Each row is a point. To make a cloud, some directions were put in groups of two or more. Within a group, all points are equally far from the middle, so they leave a hole (a ring in 2 directions, a hollow ball in 3). The other directions are filled evenly. Then the cloud was stretched, turned, moved and blurred a little. How many holes are there, and how many directions does each take, smallest first?
In the rows, zero is written as 128.

Cloud (15 x 2):
[147 165]
[163 153]
[172 125]
[101 107]
[143 95]
[149 97]
[101 107]
[155 100]
[99 109]
[111 168]
[167 147]
[143 95]
[93 155]
[167 113]
[132 170]
Holes: 1 (2)

Cloud (19 x 3):
[121 132 178]
[101 105 90]
[158 148 145]
[163 115 122]
[153 158 121]
[131 175 128]
[155 154 140]
[82 162 140]
[104 114 84]
[146 94 151]
[108 176 128]
[150 98 109]
[130 81 144]
[91 166 146]
[80 133 160]
[118 173 149]
[132 101 169]
[106 116 83]
[120 176 138]
Holes: 1 (3)

Cloud (27 x 4):
[155 125 122 110]
[116 135 135 128]
[147 91 93 158]
[165 88 142 85]
[155 105 102 182]
[111 164 148 158]
[87 117 86 159]
[99 90 132 162]
[74 91 131 138]
[158 142 177 175]
[132 59 106 136]
[88 123 116 120]
[118 162 125 123]
[177 129 139 154]
[162 90 150 89]
[148 143 167 136]
[178 117 133 147]
[120 116 97 97]
[99 143 141 116]
[145 79 179 91]
[106 115 156 115]
[106 104 111 92]
[143 141 159 118]
[93 132 160 143]
[153 151 129 97]
[74 108 154 120]
[161 148 90 157]
Holes: 0

Cloud (73 x 8):
[143 117 92 148 173 112 163 101]
[141 138 149 152 103 88 103 115]
[113 160 169 81 134 130 117 161]
[125 119 129 117 128 71 89 148]
[151 147 97 125 129 129 126 169]
[92 183 133 93 169 101 152 117]
[155 145 139 132 147 182 133 122]
[103 119 145 154 189 142 93 123]
[93 130 113 149 155 150 197 131]
[113 160 171 136 126 73 126 109]
[118 83 86 123 125 138 156 131]
[109 192 122 142 119 144 108 106]
[165 119 135 89 128 80 165 123]
[75 130 185 116 137 124 150 122]
[147 106 90 116 131 111 184 155]
[146 171 171 143 156 122 102 136]
[161 127 157 174 131 99 85 140]
[94 158 132 84 179 116 133 126]
[106 113 145 134 205 114 136 147]
[101 80 115 149 123 154 98 99]
[102 75 114 108 153 111 133 151]
[142 146 152 197 117 129 120 155]
[165 90 121 117 107 145 102 176]
[152 167 158 149 129 122 122 99]
[90 124 89 123 176 85 154 135]
[91 119 124 174 184 114 133 149]
[122 137 147 116 74 99 150 155]
[176 121 97 121 141 133 94 109]
[91 124 180 123 175 166 120 146]
[105 164 125 186 147 92 131 166]
[89 135 129 138 124 143 100 180]
[124 92 136 89 168 99 165 109]
[98 113 127 115 142 142 203 139]
[148 80 110 144 128 146 99 90]
[151 131 190 119 130 100 70 125]
[89 110 139 113 172 129 154 174]
[126 115 82 123 163 142 169 124]
[118 114 138 101 117 69 121 185]
[149 117 165 152 87 100 129 126]
[160 102 107 143 120 109 128 89]
[141 114 126 170 80 106 150 147]
[122 102 138 114 90 135 173 80]
[152 144 175 111 106 155 133 110]
[159 124 144 137 99 104 116 94]
[136 158 75 107 120 113 109 142]
[143 72 163 102 187 132 124 150]
[170 110 145 73 119 105 87 146]
[120 99 115 116 115 182 153 136]
[95 70 150 135 124 104 127 113]
[80 106 189 124 127 151 132 115]
[98 133 107 97 118 120 108 171]
[68 119 146 192 129 123 141 139]
[93 93 102 106 125 120 95 93]
[74 187 124 140 101 127 146 105]
[93 98 124 169 154 148 94 135]
[124 99 83 126 154 146 150 128]
[174 148 138 142 151 142 91 103]
[122 125 133 168 171 150 182 139]
[101 70 143 112 145 100 95 162]
[102 170 149 120 103 175 85 129]
[129 195 146 115 128 118 159 116]
[81 127 160 146 136 93 136 84]
[151 142 170 145 105 137 132 95]
[139 108 139 201 140 136 146 108]
[92 117 132 178 178 117 114 157]
[130 120 160 106 153 133 177 89]
[135 155 112 150 115 138 127 173]
[150 157 182 158 138 115 167 144]
[81 171 111 119 165 135 137 127]
[101 173 154 116 147 105 109 81]
[106 154 187 127 140 127 81 105]
[100 140 178 96 117 116 88 93]
[106 81 106 164 132 148 127 125]
Holes: 2 (2, 4)

Cloud (94 x 9):
[107 167 114 129 172 100 146 162 142]
[165 135 152 100 133 75 98 143 124]
[134 167 88 137 163 104 172 170 132]
[167 149 131 70 134 123 155 157 111]
[134 119 124 98 188 134 85 164 151]
[157 117 111 149 148 122 102 176 110]
[150 124 135 131 107 140 144 77 112]
[163 185 121 113 167 158 177 105 139]
[133 118 105 116 175 88 118 136 91]
[100 165 125 94 167 151 189 110 146]
[125 157 112 85 129 108 148 82 113]
[122 153 84 166 146 137 192 155 139]
[161 135 66 86 121 122 133 135 162]
[151 156 100 105 87 120 170 160 109]
[165 119 110 132 145 81 139 96 172]
[158 153 171 137 105 144 116 134 144]
[128 139 122 162 84 94 180 129 112]
[89 110 105 123 107 77 133 147 113]
[112 149 84 113 152 141 182 110 184]
[156 148 93 76 171 100 151 165 91]
[135 100 117 169 96 71 154 121 146]
[117 124 166 135 169 123 100 96 134]
[146 114 175 155 140 98 148 117 100]
[129 154 87 150 116 91 195 157 146]
[124 144 141 119 113 117 159 85 145]
[94 130 131 141 101 126 99 127 102]
[109 143 127 115 167 117 106 118 85]
[129 130 97 172 132 143 140 87 162]
[135 92 116 166 169 141 150 134 152]
[179 93 101 115 169 111 135 152 135]
[189 126 114 153 131 100 93 154 110]
[153 109 133 189 119 141 181 132 121]
[141 152 146 158 159 152 149 163 95]
[133 130 82 87 148 138 127 135 178]
[162 130 102 157 89 112 144 91 86]
[147 142 124 138 161 148 211 115 69]
[171 109 114 107 175 105 148 118 91]
[153 201 122 111 152 128 148 121 139]
[100 138 142 168 102 134 109 109 117]
[151 142 155 170 96 145 85 128 149]
[118 113 123 155 145 144 144 168 179]
[150 130 158 137 93 104 148 156 150]
[117 164 148 130 151 115 187 149 99]
[156 119 100 142 109 148 207 125 100]
[163 141 73 126 127 124 91 112 131]
[195 139 146 147 121 162 136 145 121]
[134 122 111 133 142 137 149 111 207]
[116 91 126 100 116 71 117 164 122]
[161 109 130 72 152 88 124 172 137]
[115 118 120 109 133 121 150 97 186]
[92 109 105 102 161 111 153 120 156]
[159 166 96 74 165 130 106 147 157]
[178 137 84 123 108 167 172 112 108]
[96 120 114 109 145 137 180 157 158]
[125 136 149 133 152 87 123 140 80]
[187 174 116 121 134 162 174 139 91]
[112 164 104 180 125 152 146 137 147]
[136 149 148 124 177 139 75 163 140]
[106 101 90 164 137 104 162 115 134]
[162 135 128 177 128 102 125 131 82]
[92 122 116 105 105 118 116 109 126]
[140 119 180 151 148 127 172 133 110]
[107 111 108 139 108 77 116 169 133]
[130 122 118 136 158 118 64 167 159]
[96 153 88 125 133 99 140 175 148]
[160 162 96 62 169 133 114 134 137]
[142 179 84 125 147 131 106 145 160]
[87 163 114 91 149 97 135 171 138]
[114 162 124 180 153 154 158 105 101]
[167 146 138 147 160 103 123 163 109]
[159 154 76 88 162 111 145 86 126]
[168 156 70 116 133 110 94 121 137]
[113 171 151 94 158 157 131 157 129]
[112 133 146 137 166 76 143 133 120]
[145 131 85 72 158 75 154 140 95]
[155 111 97 182 133 107 160 105 95]
[170 103 157 175 154 129 154 110 100]
[168 135 168 138 121 139 171 126 127]
[181 137 106 159 146 114 168 142 167]
[147 139 151 130 117 106 181 104 126]
[160 138 107 81 166 117 200 117 99]
[155 152 137 111 141 125 74 113 109]
[99 114 133 118 139 126 204 134 123]
[134 115 112 108 104 132 155 94 153]
[138 121 104 158 143 77 107 159 128]
[97 125 86 82 157 124 175 153 138]
[139 149 174 115 141 159 144 121 164]
[137 165 120 97 184 179 134 144 110]
[181 132 126 96 151 147 163 139 75]
[160 95 135 155 125 118 86 160 83]
[166 119 141 187 97 126 158 140 141]
[131 133 103 149 141 147 108 171 119]
[141 112 138 102 158 143 147 148 64]
[179 96 125 176 149 135 159 111 109]
Holes: 3 (2, 3, 3)
